Every row gives one point. The points of each table are mixes of a few directions, plus a little noise. How many directions does each table use, and how many do they share? Where both have some left over, give the other angles between the two spaces (their principal angles), to ten degrees, smallest first.

First (7 x 2)
[[-11  -8]
 [ 29  22]
 [ 70  53]
 [-54 -41]
 [ 14  11]
 [  2   1]
 [-49 -37]]
Second (5 x 2)
[[ -7  22]
 [ -6  19]
 [-21  67]
 [ 11 -37]
 [ 22 -71]]
Directions: first 1, second 1, shared 0; angles 70

First (9 x 6)
[[  1 -20 -12  18   8 -13]
 [ -6  80   3 -14 -25  40]
 [  3  20  15  23  12 -95]
 [  0  19  -5  20   2 -25]
 [ -1  -5  -8   3  -1  16]
 [  1 -47   0 -25   2  40]
 [  5 -41   3  18  20 -59]
 [  2 -75 -23  -2   7  55]
 [ -2  68  22 -45 -23  39]]
Second (8 x 6)
[[ 47  21  27 -66  29  27]
 [ -2  40  54  64   7 -22]
 [-34 -42 -12  -2 -25  37]
 [-18  11 -33  25 -16 -22]
 [ 56 -19  24 -60  46 -10]
 [-26 -33 -32 -13 -25  26]
 [ -5  10   4  38   3 -33]
 [-20  13 -32  13 -21  -4]]
Directions: first 3, second 4, shared 2; angles 50

First (10 x 11)
[[-27 -52  21  24  10 -76  -2 -22 -24 -38  54]
 [ 21  14   1 -16  -8  49  12  17 -10  46 -32]
 [ 35  14 -34  10  12  48  18  14  20   6 -34]
 [ -9  13  10 -15 -10   2 -10   0   0  10  -2]
 [ 12 -60  53  -8 -12  10  36  12 -92  85   2]
 [ -1  31  -4 -17  -9  21 -11   5  17   8 -16]
 [-16  51 -16 -16  -7   3 -30  -4  49 -29  -7]
 [-33   7 -19  20  13 -66 -31 -26  48 -89  40]
 [-21  -6 -12  20  12 -50 -16 -19  26 -62  32]
 [ 40 -12   1  -3  -1  59  35  23 -33  64 -37]]
Second (10 x 11)
[[-35  -5 -14   8   1 -14 -25 -34 -12   9  47]
 [ 76 -42  44  26  -3  46  61  95  -9 -37 -64]
 [-74  47 -43 -31   3 -48 -60 -95  14  37  55]
 [ 23   2  10  -4   0  11  16  23   8  -6 -32]
 [-27  10 -15  -5   2 -16 -22 -32  -1  12  29]
 [ 33 -34  21  24  -3  24  29  47 -14 -22 -14]
 [-12   6  -8  -4   1  -9 -11 -16   1   6  10]
 [-41  -9 -17  12   0 -17 -29 -39 -16   9  57]
 [ 48 -25  25  15  -2  27  35  56  -4 -22 -40]
 [  9  47  -5 -39   0  -9   1  -6  33  13 -49]]
Directions: first 3, second 2, shared 0; angles 40, 50
